Each row of a before or after table is a point. The points were changed in one or more steps. Then noise was added and the rows were shuffled. The steps act on columns, c1 being the first. Name the steps. A step turns or swaps two columns, mirrors them in a line or flattens them onto one, adds a multiple of one to another, or multiplies or shifts one. Angles are multiples of 10 degrees, from the lower column toward the higher: turns from -170 to 170, lines from 10 to 170 but not 90. Use the fewest steps. Two steps may share a column if one is a turn and the other turns, adds or multiplies; they go together, in the order done. Otherwise the lowest column goes first.

Before:
array([[-4.2,  1.8],
       [-0.6, -0.9],
       [ 1.8, 11.8],
       [ 1.1, -4.2],
       [-0.6, -3.1],
       [ 5.2,  0.3],
       [ 1.6, -7.4],
       [-0.9, -3.3],
       [-1.4, -0.3]])
After:
array([[ 0.3, -1.4],
       [-4.1, -1.1],
       [ 3.2, -2.7],
       [-0.5, -1.1],
       [-2.3,  4.9],
       [-2.1, -2.1],
       [-7.2, -2.6],
       [-2.2, -2.6],
       [ 9.3,  7.6]])
Steps: mirror c1 and c2 in the line at 60 degrees

Before:
array([[ 1.4, -3.6,  4.1,  0.2],
       [-1.0, -2.1,  4.7, -0.6],
       [-3.1,  1.1, -4.1, -1.0],
       [-0.2, -4.4, -8.0, -2.0],
       [ 1.9, -3.4,  3.0,  3.3],
       [ 0.1,  5.5, -6.3,  5.7],
       [ 2.5, -5.3,  0.7, -5.4],
       [-6.6,  4.0,  2.0,  9.5],
       [-5.0,  0.3, -8.1, -1.0],
       [ 1.1, -2.1,  2.6, -5.7]])
After:
array([[  2.2,   1.9,   5.2,   0.1],
       [  0.1,  -2.6,  -7.9,   2.4],
       [ -1.6,   3.0,   4.2,  -0.3],
       [  1.7,   1.2,   3.2,  -2.4],
       [-10.3,   3.7,  -2.6,   3.8],
       [  3.9,  -2.0,   5.0,  -2.0],
       [  3.0,   0.9,   4.5,   1.3],
       [ -8.1,  -6.9,  -4.4,  -0.3],
       [ -5.1,  -3.0,  -3.0,  -0.6],
       [ -0.4,  -9.0,  -0.2,  -0.7]])
Steps: multiply c1 by 1.6; turn c2 and c3 by -60 degrees; multiply c4 by 0.4
